Each row is a point. A path goes straight from each point to the next, and from the last back to the first. The post is the endless flat space through its rows: a point in 2 columns, a line in 3, a plane in 4, and so on, so that a path can go around it. How many times does the path go around the post? Going back the other way cancels.
In the rows, zero is written as 128.

Post (1 x 2):
[[125 123]]
Path, 19 rows:
[[101 122]
 [116 106]
 [144  97]
 [177 128]
 [143 180]
 [140 139]
 [156 131]
 [129 155]
 [ 87 193]
 [102 120]
 [122  99]
 [149  86]
 [183 121]
 [138 186]
 [119 153]
 [161 148]
 [146 126]
 [133 147]
 [118 142]]
Times around: 2

Post, 2 rows:
[[128 165 115]
 [128 103 118]]
Path, 26 rows:
[[134 162  77]
 [152 102 114]
 [163 154 145]
 [128 113 153]
 [160 104 147]
 [128 143 136]
 [111  88 126]
 [ 97 125  83]
 [140 171  88]
 [134 145 103]
 [110 185  81]
 [124 148  90]
 [148 168 101]
 [138 160 123]
 [124 135 141]
 [125 107 130]
 [138 147 123]
 [166 101  92]
 [145 183 108]
 [164 162 145]
 [142 134 123]
 [152 179  84]
 [122 106  98]
 [ 92 178 111]
 [ 87 164 132]
 [103 142  86]]
Times around: 1

Post (3 x 4):
[[109 169 152 105]
 [154  87 142 154]
 [133 110 133 122]]
Path, 26 rows:
[[130 151 150 139]
 [ 91 158 133  87]
 [ 75 164 140  65]
 [126 137 152 113]
 [158 116 129 131]
 [134 140 122 140]
 [150  90 127 175]
 [143  95 162 172]
 [127  99 144 109]
 [170 145 169 144]
 [181 116 138 185]
 [104 158 122 128]
 [136 109 123 168]
 [127 129 178 148]
 [130 115 164 101]
 [133 150 121  98]
 [164 127 142 187]
 [148 125 140 159]
 [187  80 139 162]
 [141 138 191 134]
 [133 154 158 102]
 [155 161 146 144]
 [111 154 143 124]
 [111 134 167 133]
 [127 126 168 112]
 [113 152 114  70]]
Times around: 4

Post, 7 rows:
[[145 134 143 140 120 138 116 115]
 [150 103 158 109 157 109 111 156]
 [116 137 121 133 124 136 158 125]
 [ 83 111 111 188 150 104  90 131]
 [108 120 133 112  67 140 137  82]
 [139 140 159 114 141 139 151 100]
 [141 118 119 145  96 108 142 105]]
Path:
[[148 126 157 138 142  84 146 145]
 [179 146 180 140 167  96 103  93]
 [ 77 133  95 148 128 135 121 115]
 [108 114 113 118 131 135 159 115]
 [128 114 144 150  99 137 106  84]
 [ 65 112 105 179 143 129  85  91]
 [110 103 139 120 150  93 107  99]
 [ 93 134 137 139 131 112 143 103]
 [100  99 163 143 162 110 103 160]
 [ 90 112 112 147 155 132 126 164]
 [153 122 126 172 190 123  95 134]
 [136 128  87 138 169  76 141 146]
 [119 140 165 131 119  97 118  95]
 [ 82 115 162 139 137 111 125  88]
 [ 87  91 114 159  74 120 144 101]
 [ 87  90  88 150 106 116 137  79]
 [137  71 109 116 109  95  91 112]
 [135  86 107 180 140  73 122 132]
 [115 101 162 173 173 112 104 161]
 [105 128 152 172 155 107 101 135]
 [126 156 170 144 171 112  80  84]
 [177 128 100 123 139 127 129 132]
 [144  77 135 124 146 139  86 157]
 [ 88 100 168 124 131 141 128 108]
 [ 82 130 146 150 129 126 123  88]
 [101 145 150 134 161  99 112  97]
 [166  73 135  82 132  70 125 108]
 [ 76 136 143 107 116 185 130  94]
 [207 116 176 142  99 139 135 126]]
Times around: 1
